Each row of a before or after table is a point. The points were changed in one or more steps. Then noise was added and the rows were shuffled. The steps act on columns, c1 being the first. Write out the steps. A step turns or swaps two columns, mirrors them in a line or flattens them onto one, adds a multiple of one to another, or multiplies or shifts one. Angles are multiples of 10 degrees, from the lower column toward the higher: turns from -170 to 170, lines from 10 to 170 but not 90. Use the fewest steps. Two steps may share a column if one is a turn and the other turns, adds or multiplies; they go together, in the order done. Otherwise the lowest column goes first.
In the rows, 128 means zero.

Before (12 x 2):
array([[202, 172],
       [167, 163],
       [109, 162],
       [163, 106],
       [104, 149],
       [165, 142],
       [178, 182],
       [155, 105],
       [129, 177],
       [202, 151],
       [182,  91],
       [148, 131]])
After (12 x 2):
array([[150, 108],
       [183, 177],
       [163, 202],
       [135, 146],
       [162, 109],
       [177, 128],
       [109, 159],
       [144, 167],
       [103, 151],
       [ 92, 177],
       [151, 207],
       [163, 169]])
Steps: swap c1 and c2

Before (11 x 6):
array([[117,  81,  93, 162, 134,  84],
       [166, 149, 179, 121,  74, 142],
       [146, 128,  96, 109,  86, 103],
       [ 81,  86, 131, 159, 121,  61],
       [148, 160, 120, 139,  65, 143],
       [122, 127, 179,  94,  88, 197],
       [ 91,  85, 107, 163, 157, 103],
       [197, 172, 187, 117,  87, 150],
       [112, 138, 113, 180,  81, 119],
       [154, 125, 199, 100,  50, 151],
       [ 66, 127, 125, 127, 147,  83]])
After (11 x 6):
array([[154, 107, 221, 148,  80, 169],
       [ 67, 126, 120, 128, 145,  39],
       [111, 169, 131,  94,  79, 108],
       [167, 138, 194, 147,  94, 169],
       [118, 115,  93,  71, 122,  76],
       [146, 117, 112, 142,  77, 115],
       [123, 106, 190, 154, 108, 193],
       [148, 159, 142, 140,  67, 157],
       [ 91, 118,  98,  72, 148,  78],
       [195, 155, 197, 165, 110, 199],
       [ 80, 116, 133,  78, 123,  27]])
Steps: add 0.7 times c1 to c6; mirror c2 and c4 in the line at 20 degrees; turn c3 and c5 by 20 degrees

Before (12 x 11):
array([[114, 148, 134, 116, 134, 121, 144, 161, 130, 149, 137],
       [153, 154, 115, 158, 135, 141, 131, 121, 178, 142, 144],
       [100, 134, 127, 115, 137, 115, 116, 134, 174, 121, 133],
       [145,  75, 133, 138, 130, 101, 116, 111, 129, 113, 149],
       [129, 117, 115, 112, 145,  99, 112, 113, 133, 151, 146],
       [152, 124, 130, 110, 141, 110,  94, 147, 117, 125, 137],
       [116, 128, 113, 125,   7, 117, 107, 120, 115, 120, 133],
       [121, 150, 155, 106, 142, 132, 115, 119, 134, 126, 134],
       [113, 154, 119, 108, 138, 105, 148, 138, 117, 117, 113],
       [130, 152, 156, 155, 118, 121, 117, 114, 181, 139, 100],
       [145, 112, 119, 106, 134, 137, 125, 127, 118, 138, 111],
       [ 82, 122, 120, 136, 135, 113, 117, 127, 113, 119, 117]])
After (12 x 11):
array([[114, 128, 112, 125,   7, 118, 150, 132, 114, 135, 132],
       [117, 150, 155, 107, 141, 133, 140, 128, 134, 135, 134],
       [126, 154, 119, 108, 138, 105, 120, 146, 111, 107, 113],
       [144, 147, 134, 116, 133, 121, 102, 159, 121, 134, 137],
       [139, 154, 115, 157, 135, 142, 117, 104, 185, 137, 144],
       [117, 117, 116, 112, 145,  99, 125, 118, 136, 156, 145],
       [126,  75, 133, 138, 130, 100, 146, 105, 136, 124, 149],
       [114, 134, 128, 115, 137, 115, 141, 153, 166, 131, 133],
       [158, 124, 130, 110, 141, 110, 156, 121, 119, 148, 138],
       [119, 152, 156, 156, 118, 121, 130, 118, 185, 144,  99],
       [138, 112, 119, 106, 134, 138, 124, 115, 122, 138, 110],
       [ 98, 122, 120, 136, 135, 113, 142, 163, 103, 129, 117]])
Steps: turn c1 and c8 by -50 degrees; add -0.3 times c8 to c9; mirror c7 and c10 in the line at 110 degrees

Before (12 x 18):
array([[164, 173, 122, 179,  60, 212, 104,  75, 189, 137, 110, 151, 109,
        125, 166, 166, 188,  81],
       [118, 113, 150,  89, 183, 119, 152, 104, 129, 139, 115, 143, 167,
        124, 248, 131, 128, 220],
       [142, 155,  87, 108, 108, 163, 122, 115,  90, 102, 105, 130, 147,
        119, 178, 201, 125, 100],
       [186, 145,  92, 138,  95, 106,  86, 182, 145, 171,  85, 156, 150,
        130, 186, 162,  91, 163],
       [111, 159,  87, 114,  79,  99, 146, 130, 121,  72, 111, 124, 164,
        146, 207, 149, 152, 170],
       [184, 122,  95, 132, 123, 164, 164, 111,  43, 151,  95, 182, 137,
        143, 140, 109, 157,  93],
       [ 70, 142, 145, 103, 137, 125, 139, 125, 193,  76,  96, 167,  68,
        115, 137, 159, 125, 170],
       [209, 147,  90, 111,  56, 185, 186, 133, 124, 110,  54, 143, 126,
        116, 152, 136,  93, 174],
       [155,  77, 142, 103, 110, 112, 170, 165, 179,  49, 136, 116, 136,
        141, 148,  87, 137,  99],
       [161, 140,  85, 102,  40, 221, 129, 141, 100, 178, 175, 195, 140,
        117,  93, 136, 170, 151],
       [154,  99, 129, 160, 131,  23, 213, 165, 165, 161, 184, 174, 145,
        101, 177, 178, 141, 159],
       [ 87, 159, 193, 140, 186, 157, 154, 202, 168, 168,  96, 178,  89,
        154, 156, 166, 128, 111]])
After (12 x 18):
array([[157,  79, 142, 153, 116, 113,  63, 154, 176,  68, 158, 119, 138,
        110, 145,  83, 137,  98],
       [163, 173, 129,  34,  54, 144, 159,  97, 166, 128, 177, 121, 114,
        169, 166, 162, 188,  84],
       [ 90, 164, 193,  94, 191, 131, 143, 195, 133, 161, 175,  70,  84,
         84, 161, 168, 126, 107],
       [ 72, 146, 154, 136, 136, 109, 119, 118, 159,  77, 195,  92,  75,
        126, 138, 159, 124, 168],
       [111, 154,  83, 161,  78, 123,  85, 140, 114,  89, 143, 123, 169,
        136, 213, 146, 148, 174],
       [155,  93, 133, 219, 136, 198,  95, 131, 193, 180, 114,  46, 143,
         84, 174, 178, 140, 166],
       [213, 148,  90,  81,  56,  94,  83, 123,  86, 128, 177,  88, 123,
        122, 153, 141, 101, 170],
       [155, 148,  89,  54,  38,  72, 175, 130, 140, 169,  81,  70, 138,
        112,  91, 139, 172, 149],
       [182, 123,  95,  95, 122, 121, 134, 126,  43, 160, 103,  63, 136,
        146, 134, 106, 155,  85],
       [117, 109, 153, 150, 186,  94, 118, 111, 111, 142, 135, 105, 164,
        144, 246, 134, 131, 223],
       [189, 137,  91, 150, 100, 144, 187, 161, 114, 152, 168, 124, 154,
         87, 180, 161,  88, 169],
       [146, 156,  89, 102, 113,  92, 121, 108,  82, 100, 125, 129, 149,
        135, 178, 206, 125,  99]])
Steps: turn c4 and c6 by 110 degrees; turn c7 and c12 by -150 degrees; turn c7 and c10 by -20 degrees; turn c8 and c14 by -50 degrees; mirror c9 and c11 in the line at 20 degrees

Before (12 x 32):
array([[178, 177, 171, 101,  75,  68, 189, 114, 110,  87, 166, 174,  70,
        101,  64,  74, 135, 162,  59, 148, 170,  89,  84,  62, 130, 113,
        193, 123, 169,  79, 140, 123],
       [151, 118,  67, 118,  95, 177, 159, 123,  86, 129,  63, 127, 127,
        155, 122, 172, 100, 118, 107, 156,  89, 166,  75,  79, 135,  93,
        170, 139, 135, 138, 208, 153],
       [154,  87, 183, 112, 104,  59, 174, 120, 158, 130, 160, 153,  67,
        116,  96, 127,  75,  98, 146, 141, 196,  78, 115,  91, 182, 114,
        167, 100, 116, 130, 155, 144],
       [ 55,  49, 113, 108,  90,  76, 120, 117, 115, 131, 137, 153,  57,
        167, 102, 190, 102, 159,  91,  71, 113,  73, 124, 175, 134, 164,
        116, 114, 109,  86, 144, 113],
       [107, 160,  69,  79, 170, 182, 181, 137, 176,  48, 134,  99, 159,
        130, 144,  63,  64, 137, 105,  32, 118,  79,  91, 170,  74,  74,
        172,  43, 118, 146, 135, 174],
       [130, 150,  70, 177,  87, 174, 157, 129, 118, 123, 140, 168,  95,
        111,  63,  70, 169,  52,  77, 147,  83,  51,  99, 173,  98, 141,
         71, 101,  58,  98, 195, 102],
       [104, 163, 175, 157, 122, 120, 162, 143, 144,  74, 148, 178, 120,
        129, 137,  79, 163,  71,  66,  82, 140, 143,  43, 159, 111, 167,
        154, 137, 100,  64,  91, 208],
       [148, 133, 168,  85,  91, 178, 191, 164, 135,  94, 103, 104, 160,
        157, 157, 169, 143,  47, 132,  66, 156, 107,  59, 172, 178,  67,
        129, 132,  74, 132,  87, 100],
       [ 58, 157, 188, 148,  81, 140, 177, 146,  98, 136,  71, 146,  91,
         83, 132, 133, 101, 168, 106, 101, 169, 125,  83,  86,  76, 128,
         75, 146, 174, 111, 141, 114],
       [102,  92,  97, 148, 112,  65, 171, 162, 160, 150, 132, 103, 152,
        107, 136, 118, 145, 167, 135,  98, 120, 125, 150,  83, 121, 126,
        117, 108,  90, 118, 128, 109],
       [121,  60, 145, 102, 100,  60,  93,  94, 112,  64, 131,  78,  54,
        179,  64, 103, 152, 136,  71,  82, 181, 118, 169, 130, 169, 162,
         74, 144, 154, 127,  90, 115],
       [165, 128, 122, 146, 171, 164, 160, 104, 117,  79, 185, 145,  54,
         83, 120,  79, 103, 119,  64, 105, 112, 134, 124,  53, 134, 153,
         88, 102, 165, 144, 136, 174]])
After (12 x 32):
array([[165, 121, 119, 151, 172, 163, 165, 105, 120,  79, 203, 144,  51,
         81, 121,  76, 104, 114,  61, 110, 105, 134, 120,  53, 133, 152,
         90, 109, 139, 142, 177, 175],
       [153,  93, 185, 107, 101,  67, 174, 123, 161, 127, 155, 160,  69,
        121,  92, 133,  78, 110, 148, 143, 199,  83, 112,  94, 184, 118,
        159, 106, 122, 124, 182, 142],
       [ 54, 157, 190, 151,  90, 145, 178, 144,  91, 143,  94, 150,  89,
         83, 132, 117, 104, 172, 105,  97, 171, 120,  85,  80,  81, 133,
         70, 150, 164, 110, 152, 114],
       [105,  95, 100, 144, 115,  63, 174, 158, 158, 151, 117, 102, 152,
        114, 130, 138, 147, 165, 133,  98, 116, 129, 150,  80, 123, 122,
        114, 106,  87, 127, 111, 104],
       [ 59,  57, 119, 103,  87,  79, 131, 115, 109, 132, 131, 151,  53,
        164, 102, 185, 104, 151,  89,  77, 110,  78, 120, 176, 144, 164,
        115, 113, 143,  85, 178, 108],
       [102, 162, 174, 158, 124, 116, 159, 141, 140,  69, 133, 177, 122,
        126, 130, 102, 164,  72,  73,  84, 144, 137,  42, 159, 109, 164,
        153, 131,  80,  59,  91, 206],
       [123,  54, 149, 101,  98,  55,  93,  92, 110,  63, 143,  81,  60,
        182,  55,  97, 148, 131,  65,  84, 178, 126, 166, 132, 170, 165,
         69, 144, 141, 132, 125, 119],
       [129, 143,  71, 186,  92, 175, 157, 124, 117, 122,  99, 165,  94,
        107,  60, 113, 169,  48,  75, 147,  74,  52, 102, 179, 100, 138,
         66, 105,  46, 104, 213, 106],
       [150, 142, 165,  86,  90, 179, 188, 167, 138,  97,  75, 107, 158,
        157, 154, 187, 145,  38, 131,  67, 157, 108,  57, 170, 183,  61,
        129, 127, 101, 135,  74, 103],
       [173, 174, 176, 100,  76,  71, 187, 110, 110,  87, 190, 174,  70,
         94,  67,  66, 134, 163,  61, 144, 165,  96,  81,  69, 125, 113,
        193, 126, 131,  79, 167, 122],
       [151, 128,  66, 115,  91, 172, 163, 125,  81, 126,  66, 135, 129,
        154, 124, 161, 109, 124, 104, 155,  89, 165,  70,  74, 132,  87,
        168, 138, 156, 137, 211, 156],
       [109, 160,  72,  77, 168, 179, 179, 139, 171,  51, 131, 103, 167,
        130, 146,  78,  62, 131, 103,  37, 111,  83,  87, 171,  83,  71,
        184,  41,  87, 137, 126, 170]])
Steps: add 0.5 times c29 to c11; turn c16 and c29 by 30 degrees; add -0.5 times c13 to c31
